Each row is a point. The last column is the point's height on a tilted bowl or saddle (a function of degree 2), plus a little noise. Count its main directions that bend up, bend down and stay straight.

Points (15 x 4):
0.18; 0.39; 0.78; -0.69
0.45; 0.11; 0.30; 0.01
-0.26; -0.17; -0.48; 0.03
0.07; 0.11; 0.50; -0.18
-0.06; -0.28; 0.52; -0.27
-0.53; -0.65; -0.49; -0.03
-0.39; -0.23; 0.41; -0.13
0.14; -0.17; -0.48; 0.03
-0.05; -0.33; -0.57; -0.09
0.50; 0.35; -0.69; -0.13
-0.06; -0.64; -0.01; -0.02
-0.59; 0.32; 0.63; -0.91
-0.32; 0.27; -0.13; 0.02
-0.05; -0.15; -0.03; 0.22
0.36; -0.20; 0.82; -0.96
Directions: 0 up, 2 down, 1 straight

Points (26 x 5):
-0.04; -0.06; -0.92; 0.06; 0.65
-0.27; 0.19; -0.46; -0.07; 0.22
0.36; -0.02; -0.32; 0.03; 0.41
-0.51; -0.03; 0.06; 0.08; 0.23
0.34; -0.29; -0.57; 0.15; 0.52
0.18; -0.23; -0.25; 0.09; 0.33
-0.19; -0.26; 0.26; 0.30; 0.25
0.25; 0.21; 0.16; 0.84; 0.48
-0.40; 0.81; -0.41; -0.28; -0.36
0.64; 0.88; -0.45; -0.21; 0.86
0.12; -0.50; -0.71; 0.27; 0.58
-0.28; -0.14; 0.06; -0.01; 0.20
0.80; -0.09; 0.60; 0.51; 0.04
-0.56; -0.25; -0.59; -0.73; 0.36
0.40; 0.48; 0.52; -0.19; 0.26
-0.33; 0.39; 0.55; -0.13; -0.07
-0.04; -0.63; -0.13; -0.14; 0.37
-0.50; -0.38; -0.76; 0.01; 0.74
-0.05; -0.14; -0.30; 0.55; 0.41
0.62; -0.37; -0.31; 0.69; 0.08
0.48; -0.43; 0.05; 0.34; 0.05
0.08; -0.35; -0.28; -0.62; 0.46
-0.14; 0.89; -0.28; 0.34; 0.33
0.57; 0.04; -0.09; 0.01; 0.38
0.05; -0.42; 0.20; 0.02; 0.14
-0.23; -0.44; 0.44; 0.13; 0.20
Directions: 2 up, 1 down, 1 straight
